Each row is a point. A path goes straight from each point to the next, and from the last back to the first. The post is the endless flat space through its rows: a point in 2 columns, a line in 3, a plane in 4, and so on, so that a path can go around it. Count how often the path circles the post. Going back the other way cancels.

Post (2 x 3):
[-7 1 -35]
[0 -22 54]
Path (9 x 3):
[24 -44 14]
[41 8 -6]
[13 9 31]
[-5 66 -19]
[27 25 14]
[23 -11 10]
[4 -48 -37]
[-28 -33 13]
[-18 -67 -20]
Times around: 0

Post (7 x 8):
[-26 -16 2 -44 -23 18 39 -42]
[19 -12 51 -14 -7 -28 -7 -9]
[36 -41 19 27 63 -11 -48 54]
[-6 -28 -87 -38 11 -40 35 -29]
[-7 -16 2 -9 20 -18 62 -38]
[32 -10 2 81 -13 8 -47 -6]
[-13 -8 -8 24 -25 -13 -20 35]
Path (23 x 8):
[21 -65 -10 16 -47 -6 -32 -3]
[-14 -36 -20 6 5 1 1 -13]
[-30 -43 -20 23 -35 -4 9 -36]
[-29 -4 -5 22 22 -49 14 -4]
[-17 22 -13 -16 11 -7 5 3]
[52 28 48 -1 -12 17 -52 18]
[44 -5 -27 11 -17 -23 -9 20]
[36 -50 -27 -1 12 -12 -38 34]
[-1 -36 -8 36 -3 8 -46 33]
[-34 -32 -14 -4 12 -41 33 -74]
[-25 -27 -42 0 71 3 42 -22]
[6 5 -1 -11 33 -18 -50 1]
[2 8 -5 58 14 45 21 -1]
[19 -24 -4 4 -5 24 21 6]
[18 -57 44 -55 22 0 13 9]
[-1 -69 -10 -1 22 24 -25 -9]
[-34 -17 51 -7 -9 -40 8 -44]
[-9 -7 26 13 57 -17 -32 -13]
[14 -29 0 -4 34 -89 13 -25]
[9 -7 -27 -11 43 -20 -36 -28]
[15 7 2 -17 -13 -12 -25 5]
[53 -7 -18 4 27 -1 17 -10]
[-3 -54 10 -24 36 32 -14 90]
Times around: 3

Post (13 x 14):
[9 -58 -47 -47 -5 59 33 48 -41 1 30 -11 29 17]
[3 -4 -6 23 16 6 46 -25 27 -26 5 95 23 22]
[6 -20 3 -33 38 -16 19 19 -6 -23 1 31 3 -43]
[4 16 30 4 -15 16 -21 -10 -8 51 3 57 17 -6]
[24 -7 -14 -3 0 8 -14 42 14 0 -3 63 -5 -8]
[-28 2 -60 -16 -26 -15 13 22 1 -4 -36 -20 54 8]
[1 -34 -11 -27 5 5 58 27 -12 14 -34 28 -31 -13]
[-11 -52 26 3 -27 32 8 -6 47 -36 13 24 17 -23]
[-12 -20 21 -70 -43 -16 -3 -3 13 -33 33 -18 -5 31]
[26 -2 -8 14 17 6 -46 -41 28 9 -29 11 -40 -34]
[11 -19 38 50 -1 -16 -35 -14 -13 12 7 9 -61 -20]
[-12 2 21 -45 -6 14 -56 9 -20 -56 -37 16 15 -7]
[-40 7 -1 -60 7 1 34 36 39 -18 -16 -20 52 43]
Path (13 x 14):
[41 -29 -3 6 -17 -1 -10 30 16 -48 34 37 57 -26]
[5 -10 -23 -9 -3 2 41 -15 -10 -8 -30 4 -20 -25]
[-18 8 5 -8 30 4 0 -20 51 0 52 11 -15 -23]
[-9 -1 23 -17 -39 -4 -22 -20 6 -18 37 51 4 39]
[5 -9 -48 -21 -20 -14 19 40 4 5 -27 67 30 7]
[-11 2 27 -10 -30 -23 -20 -1 -5 2 -21 28 45 -6]
[15 21 9 -3 -18 30 -3 -10 61 36 3 -42 29 26]
[-17 -28 12 9 -27 55 23 10 14 -15 -2 25 1 -39]
[-34 -37 -1 -20 -18 24 27 26 8 2 -9 -9 23 -31]
[-23 -7 -44 4 24 -5 2 -36 -8 19 17 6 47 36]
[41 -46 -17 -79 0 -7 10 2 22 -13 -31 37 -5 -20]
[47 -25 -13 -29 33 2 3 -12 12 -20 -17 9 -11 38]
[30 -31 11 -6 0 -5 -33 26 19 -30 -24 52 -31 -34]
Times around: 2

Post (17 x 18):
[-9 0 -33 78 -67 2 9 -32 -15 -6 70 48 -40 20 -35 -14 7 -15]
[-21 3 54 -58 -44 21 -18 -5 -13 1 -9 5 11 -7 -48 8 -9 8]
[19 -8 -39 -4 -56 -41 -7 -16 4 46 43 46 -51 40 -2 29 56 -48]
[-17 18 22 10 -26 25 53 61 -68 -19 -22 -6 1 -24 22 21 47 4]
[4 11 -8 17 10 49 -19 25 -18 14 24 17 -15 1 -27 -13 -37 -17]
[-4 -11 -70 -24 23 -18 -15 23 -60 -37 -19 -3 6 -86 -43 1 6 15]
[22 8 -5 -7 -15 -1 -5 7 -2 16 17 -28 -42 26 11 23 36 40]
[-31 28 15 -8 -36 19 31 19 29 -34 56 -9 11 7 19 -7 12 -30]
[-1 23 -7 39 25 -30 -23 8 18 -33 24 -16 33 -35 50 95 24 12]
[-3 -10 26 -39 -21 -8 3 -8 -42 -47 -5 -17 5 -1 26 21 -21 -32]
[-11 -19 9 9 -77 60 12 -6 22 5 -63 60 -1 -42 4 15 -31 23]
[-19 -15 31 25 -11 -30 -38 -37 4 6 -30 38 42 16 30 -34 -14 -18]
[-6 5 3 17 52 17 -55 -78 -10 18 42 -83 27 -47 48 10 30 13]
[-14 24 -18 -39 6 46 67 1 -53 -16 36 17 -29 -58 17 29 7 41]
[13 46 -9 -19 3 19 37 3 14 63 28 -32 8 3 2 14 -29 3]
[28 23 38 13 -35 7 2 -28 33 21 5 31 -50 17 -20 -8 11 -28]
[9 27 13 -17 -51 -42 -87 12 -24 -11 54 -17 -42 -37 -14 -4 -2 -6]
Path (18 x 18):
[32 -3 -36 -25 -18 40 5 -54 -34 3 54 3 -25 -12 47 42 -39 -44]
[-18 9 37 -32 -14 4 1 9 11 1 32 -17 31 -42 -26 12 92 2]
[-21 -27 29 1 2 10 8 0 -22 -15 18 -18 -6 -10 9 -21 -22 23]
[-34 21 8 7 -6 8 19 -14 -16 40 17 -4 -15 -9 -4 1 -11 -20]
[-19 49 13 3 11 47 -17 -10 7 12 -5 -10 -11 -27 -4 22 39 -10]
[6 6 -6 -61 -35 9 -22 -36 -56 -2 8 -15 -8 -8 -12 20 20 3]
[10 -2 -60 12 -29 24 12 7 -1 14 65 14 -18 2 -19 16 -2 -5]
[10 -35 28 64 -2 -1 -2 -59 -29 2 -6 -8 -7 -21 -25 -31 18 -39]
[0 4 -1 -35 6 -6 -8 -17 -1 25 0 -12 -50 -24 -60 -13 -25 -10]
[-35 28 -38 -3 2 -6 -28 -28 32 11 19 -25 36 -29 1 18 -6 -7]
[11 34 -47 -16 -34 25 -8 -29 9 0 35 69 -36 -20 -47 27 -16 -30]
[19 15 -24 -4 -92 9 -35 11 -48 16 53 -9 -31 18 20 -20 -1 -32]
[-30 63 65 17 5 5 -34 29 -18 24 2 -22 39 4 24 -57 61 -19]
[50 51 11 20 7 41 -23 31 5 76 20 14 -9 -34 -32 -17 11 21]
[5 -36 -7 30 -33 22 -6 25 -14 -7 18 7 -6 -26 -24 15 27 -29]
[-37 6 20 -4 23 21 18 -12 5 -27 14 30 -4 -38 -6 -41 38 34]
[-20 -16 9 31 -12 23 -19 -21 -22 -59 19 27 -25 21 -12 32 -32 22]
[-33 60 -15 -28 -13 34 -20 36 -3 -29 3 10 -1 -68 10 4 -21 8]
Times around: 3

Post (17 x 18):
[37 -2 10 -8 52 -1 1 -17 -2 -18 15 -38 -4 -29 26 1 49 -34]
[8 -8 26 17 -14 -5 19 13 19 11 29 -31 -35 15 6 -3 -9 -6]
[26 15 34 23 31 9 9 -13 32 -8 -14 -39 -21 -20 4 -18 30 -20]
[-37 10 -6 -13 -4 -23 6 -6 10 2 7 -11 -1 -1 -16 -7 16 19]
[24 -6 -13 29 15 17 14 -20 12 22 22 13 -6 23 15 -26 20 56]
[17 25 -14 12 -17 -10 14 -16 34 -30 29 -31 19 -10 11 -6 16 -25]
[7 -26 12 -22 -20 -6 -10 15 -11 10 -39 -18 6 -10 -15 -46 10 26]
[-22 16 -3 -39 -18 -14 25 61 -7 19 22 47 -15 -16 -11 -8 9 0]
[41 10 6 -6 -1 -15 5 -19 -17 34 22 3 2 -2 -36 -28 19 21]
[17 -5 -12 -28 32 1 26 18 46 -9 -14 -6 -20 -16 11 26 9 -28]
[-9 37 -2 -28 15 2 -6 -32 14 -4 18 -6 10 -11 37 26 -19 50]
[7 19 13 4 -15 -21 34 11 -11 -23 -2 -19 -7 9 0 8 34 -7]
[-19 -4 -9 -3 29 19 9 1 -48 -8 -32 -20 -3 -20 -15 -24 -1 -4]
[32 20 -27 21 12 -11 2 30 1 23 -8 -6 -4 -13 -3 2 43 -4]
[-33 -29 -9 13 -32 0 -50 -4 -2 -17 -15 66 -15 -4 -2 3 -19 32]
[6 -11 22 -4 36 -5 17 11 23 -11 -2 -9 17 -48 27 34 -5 -27]
[-34 2 -9 -4 -19 -40 -3 -19 -34 2 -6 33 1 12 27 -3 -12 -8]
Path (21 x 18):
[-16 3 -12 -36 -15 26 31 37 25 -8 -3 -13 7 -40 1 -12 31 7]
[27 -3 15 14 -11 -14 -8 -26 -1 -11 39 1 -2 24 11 35 17 -35]
[24 -27 6 -46 34 -22 7 -9 20 -12 4 -18 16 6 21 -4 33 7]
[41 24 -16 -18 19 -22 22 5 21 -28 -27 20 -17 -5 17 11 30 -16]
[13 23 7 40 -3 13 65 7 -1 37 -2 5 -11 -15 -34 -44 -16 -3]
[-51 -29 -10 23 -19 37 -55 5 -20 15 6 40 -13 -49 4 -5 -45 -14]
[42 37 -23 77 -51 -12 -38 6 11 16 -39 12 18 17 20 11 14 41]
[-15 -2 9 2 -33 7 4 -8 -13 16 27 3 3 -10 -3 -48 11 -52]
[9 0 -19 1 3 -2 22 14 29 39 11 -1 -22 -25 -17 18 6 -9]
[0 33 -4 -44 63 -40 29 -25 2 19 24 -12 -35 -3 42 27 -3 14]
[19 -2 -29 45 19 -6 3 -10 30 8 2 -3 9 21 15 -11 -9 32]
[30 -32 -13 9 18 13 2 16 30 26 -21 -3 -35 23 6 -25 4 -39]
[19 -1 43 35 -22 -4 7 28 -8 -6 44 -43 4 16 44 20 56 37]
[11 5 -20 55 22 19 2 -52 3 -19 6 -11 57 -8 7 -18 -2 36]
[-14 12 -22 -22 19 -18 -9 -16 -18 -9 34 -18 11 -12 -14 5 -42 24]
[-37 26 0 21 17 -12 22 7 -2 -15 26 -28 -4 -27 32 -17 36 -10]
[6 -6 -5 -3 -10 0 27 17 -31 14 -14 -30 -13 5 48 -25 23 -17]
[-21 -5 -4 -14 26 3 18 -11 -47 -10 -22 -20 11 -18 -8 4 9 -41]
[34 10 10 35 95 14 60 -4 -24 -12 -24 -32 16 -7 28 -14 50 -19]
[8 -42 2 44 23 -21 0 -25 -13 -28 7 -32 31 -16 21 -29 -11 1]
[7 -37 11 1 13 7 -10 -11 18 -41 1 -13 -9 -30 34 -2 6 -11]
Times around: 2

Post (17 x 18):
[7 -8 -61 -12 2 -23 25 -29 0 12 -42 18 26 -3 -2 -7 -4 29]
[17 22 3 -24 0 -23 -6 11 -24 -16 16 18 -23 -21 16 8 -12 -14]
[-22 -24 71 -63 14 -26 4 -59 24 38 8 -5 -22 -1 -9 6 77 -18]
[7 33 -10 15 -34 22 -41 -19 -55 43 6 -48 3 13 8 19 -21 23]
[52 -16 20 16 1 -18 -8 -21 17 -17 -16 23 -18 -4 -13 18 9 15]
[0 3 3 8 20 14 -40 18 -16 -27 -1 -11 -46 -32 25 38 78 -3]
[4 -2 -2 -12 12 20 13 -15 2 22 -27 -6 -23 18 17 29 -17 -3]
[-76 7 67 -30 -18 -17 -21 -44 -17 -11 30 1 -23 0 66 7 27 -30]
[-9 8 -10 -7 -15 -27 13 39 -29 -28 -26 -17 -24 -2 -20 5 16 -21]
[-12 -17 13 -23 -19 19 -14 34 25 0 -24 2 31 -6 16 2 -37 36]
[22 36 4 -1 33 -33 -6 11 -1 3 38 -31 -26 -10 -13 7 22 15]
[3 26 -13 31 -23 -41 1 31 19 -5 45 36 23 -12 -6 -48 -6 -22]
[19 15 6 23 30 -7 6 -17 -12 20 -52 -19 -17 -30 -21 -1 -41 -17]
[25 -14 6 22 26 -11 19 15 -17 1 43 -14 17 11 -35 10 25 -7]
[36 -10 23 25 4 -13 26 31 -9 -16 -7 -29 2 -2 26 -12 -4 -20]
[2 -15 -4 -6 26 -5 16 3 2 -22 5 0 -5 -5 -16 -34 28 20]
[1 -4 -3 15 -19 6 45 24 -10 1 -2 -12 4 -11 -18 -17 20 15]
Path (26 x 18):
[37 5 22 0 -22 -75 33 25 6 -27 -14 15 -7 -9 4 -15 29 26]
[-28 -2 -26 -79 19 -53 -18 -32 23 7 -10 94 -6 -11 34 31 -54 27]
[-39 -45 0 29 43 -23 -1 -13 -7 -9 -31 5 -13 -23 -53 8 27 -7]
[26 -19 33 20 50 0 -16 -17 -1 3 -9 -26 -3 -3 13 19 -2 23]
[-1 25 -6 -36 49 -18 -9 -33 -18 -15 -35 16 -36 -41 68 5 12 -6]
[80 24 47 12 -21 -23 -12 29 6 -3 19 -74 -1 6 30 -7 2 -1]
[63 -2 27 41 -48 -23 -16 23 17 -4 39 -18 12 -2 -1 -15 -1 18]
[-24 5 1 13 -9 -15 27 16 -24 20 25 10 -28 -12 -37 -10 19 -44]
[57 -45 -4 44 29 17 3 -16 -17 20 -27 -34 -13 25 15 50 10 -2]
[46 -14 45 -4 26 -12 2 38 -17 -53 26 -13 -31 -17 39 -10 34 32]
[-12 20 10 13 -38 -9 -9 60 2 -19 -2 19 29 -34 -4 -59 28 6]
[6 25 -15 -55 34 -7 0 1 12 -4 -20 -24 -5 -25 -38 -9 0 47]
[41 4 -43 23 86 -53 -14 -21 13 -45 28 -28 -22 -36 26 -10 40 12]
[-19 5 -65 -31 3 -14 5 -17 -34 -8 -25 -11 18 -17 55 -36 -41 -15]
[4 8 33 -10 14 21 5 -8 -21 60 4 -30 -34 -28 -51 19 -11 -6]
[-82 34 95 5 30 39 -66 15 -30 47 -13 -39 -38 -72 -5 20 -31 -22]
[11 -5 29 69 -3 6 -12 14 -5 -26 -32 -12 -28 -56 -46 -19 85 -4]
[-19 -10 -25 -14 56 27 39 -22 0 33 -3 -6 6 2 -70 5 22 8]
[-60 -6 43 81 -3 -29 -77 0 -13 -60 -5 -15 0 -68 -16 -48 22 -32]
[-34 -23 -24 3 -11 11 34 12 -47 10 -49 -24 24 -12 0 -27 -1 -9]
[14 19 -41 25 59 -19 17 -44 5 2 7 29 -8 0 -8 -31 -39 31]
[-4 22 -22 -27 -12 -6 17 -66 -34 60 -8 28 -14 -2 11 -5 36 -19]
[-27 22 3 -64 13 37 11 -3 -37 -6 9 -7 -10 -7 -28 -2 -10 25]
[-25 9 -5 16 30 18 33 -21 -31 9 -7 -29 -27 11 -10 28 22 -46]
[13 21 -69 -66 32 -22 29 -4 -13 6 14 20 -28 8 26 35 -32 5]
[-19 -5 24 21 -13 -66 16 -35 24 -8 -39 42 -19 -16 -42 16 -25 -19]
Times around: 4

Post (17 x 18):
[-14 4 15 -6 -3 37 -2 3 1 -9 -17 22 -17 8 -15 7 20 20]
[44 -50 -22 -17 -3 48 -59 -18 -7 19 20 -29 -28 -29 4 -35 21 18]
[-6 -2 -7 -10 -8 -9 11 -28 -26 -23 5 -1 13 15 18 -22 -24 25]
[28 -47 -23 6 0 53 -7 23 -11 3 42 -27 -19 -20 16 -3 -7 17]
[20 12 21 -7 0 -19 35 20 47 -1 17 6 -2 2 40 -44 -18 -11]
[70 -87 -36 20 -7 -5 -9 -16 -12 -2 49 18 49 23 46 10 -2 46]
[-5 -39 -15 31 -22 50 -18 1 19 13 -6 7 -12 -12 -16 -2 -5 -23]
[-24 -29 -26 15 -17 -39 6 13 9 -19 5 -21 -10 11 12 3 -7 -8]
[-21 31 -1 31 -36 -29 -17 -32 -33 -9 -26 4 -28 -44 -17 19 10 9]
[-17 36 1 11 11 -3 18 -24 13 3 -26 19 -44 1 22 -12 -1 -39]
[-6 37 31 28 14 -13 9 17 -20 -28 19 -8 13 20 31 -38 3 12]
[-18 5 -14 -19 -26 -47 2 29 -19 0 20 24 -35 29 46 7 8 -24]
[16 7 -24 -9 -13 25 8 -4 21 -5 13 10 -4 23 -5 -31 19 -18]
[40 -29 26 19 -33 -4 13 -7 -12 24 28 -14 -2 8 19 21 -14 7]
[10 -2 9 35 -10 6 2 36 -28 -43 -13 8 -6 13 9 37 -8 2]
[3 -30 -18 17 -14 -26 -5 16 2 23 0 -23 14 -8 12 41 -17 -22]
[23 -18 32 -5 -7 15 3 2 -13 -1 30 4 -20 -24 42 25 18 -35]
Path (29 x 18):
[-6 -30 -40 41 -23 27 19 28 28 1 21 -35 -10 25 12 -23 18 -21]
[-20 -39 18 38 -12 16 1 16 -20 -17 35 -13 19 -15 26 14 -14 17]
[34 -30 -17 95 -54 -36 -48 14 17 54 4 -13 24 -7 -25 42 -19 -21]
[11 2 -8 -42 8 1 -40 -4 -37 -40 7 8 7 -3 -22 5 42 36]
[-9 -36 -20 3 -35 -14 -27 -32 -31 24 -18 -25 -1 2 -25 -8 -5 3]
[4 -4 4 8 -41 -25 28 4 -25 25 1 -10 -1 -14 33 -12 -37 16]
[26 23 -7 33 -40 33 13 -25 -45 -9 22 25 -13 33 58 -48 -32 26]
[-15 5 -20 17 -32 -23 -10 -4 -12 -49 3 -10 1 47 28 -35 3 -16]
[-7 27 7 -8 -46 -29 0 -12 -9 -25 14 40 -46 6 15 -7 22 22]
[-7 -8 8 10 41 18 -9 -1 26 -4 -12 8 15 9 -7 -29 -19 11]
[-11 -5 15 -24 30 6 9 3 -33 -22 -8 10 -31 -19 35 -3 -10 4]
[42 -61 -41 56 -55 24 -10 13 0 46 20 -24 -19 6 -15 -20 13 -6]
[-46 -1 4 35 -26 33 8 4 -25 -28 5 13 0 -33 13 14 -8 -5]
[17 34 39 7 -16 15 -25 -29 -46 -52 32 8 -12 -27 39 -24 46 46]
[-24 4 21 1 34 39 -29 -15 4 13 -13 -3 -10 29 -3 -18 10 31]
[7 9 7 5 33 57 -8 40 -12 6 53 -28 -16 -20 -13 19 23 -31]
[3 -23 -1 15 2 -48 24 -11 -18 -72 -13 42 -6 39 8 -25 23 29]
[-17 -6 -19 21 -19 -35 13 10 -54 -39 33 -50 7 14 42 -34 -5 -18]
[-16 -28 -26 -5 -3 0 -18 71 48 9 -8 -47 -15 18 19 -11 -4 31]
[19 -23 0 41 -14 -5 5 8 42 -4 -23 18 -6 11 4 2 -37 23]
[7 -7 -16 23 -19 45 -25 19 52 59 31 7 10 -23 -35 -31 1 -15]
[-30 -58 -34 24 37 -17 -51 13 -5 24 -4 -17 25 -9 19 4 -9 -42]
[24 8 -10 8 -20 -2 34 -25 -33 23 2 25 -66 -7 11 4 22 -2]
[30 45 41 28 -29 -6 2 56 -11 -14 -14 19 10 -33 18 43 29 -38]
[43 5 -24 17 -60 13 35 -11 36 21 27 19 -34 0 13 -11 -9 1]
[-89 -49 -33 -2 -40 -9 -8 -18 5 -37 26 26 -15 -18 2 -17 14 7]
[54 -13 21 -15 21 -29 -51 18 -9 -5 10 9 -2 23 34 4 32 -3]
[-25 -5 45 -7 -19 -44 -18 10 25 11 -48 -13 -19 0 -5 2 -2 -39]
[8 -23 -17 43 -19 -4 -26 -9 -14 2 -9 34 23 -15 -6 3 26 14]
Times around: 5
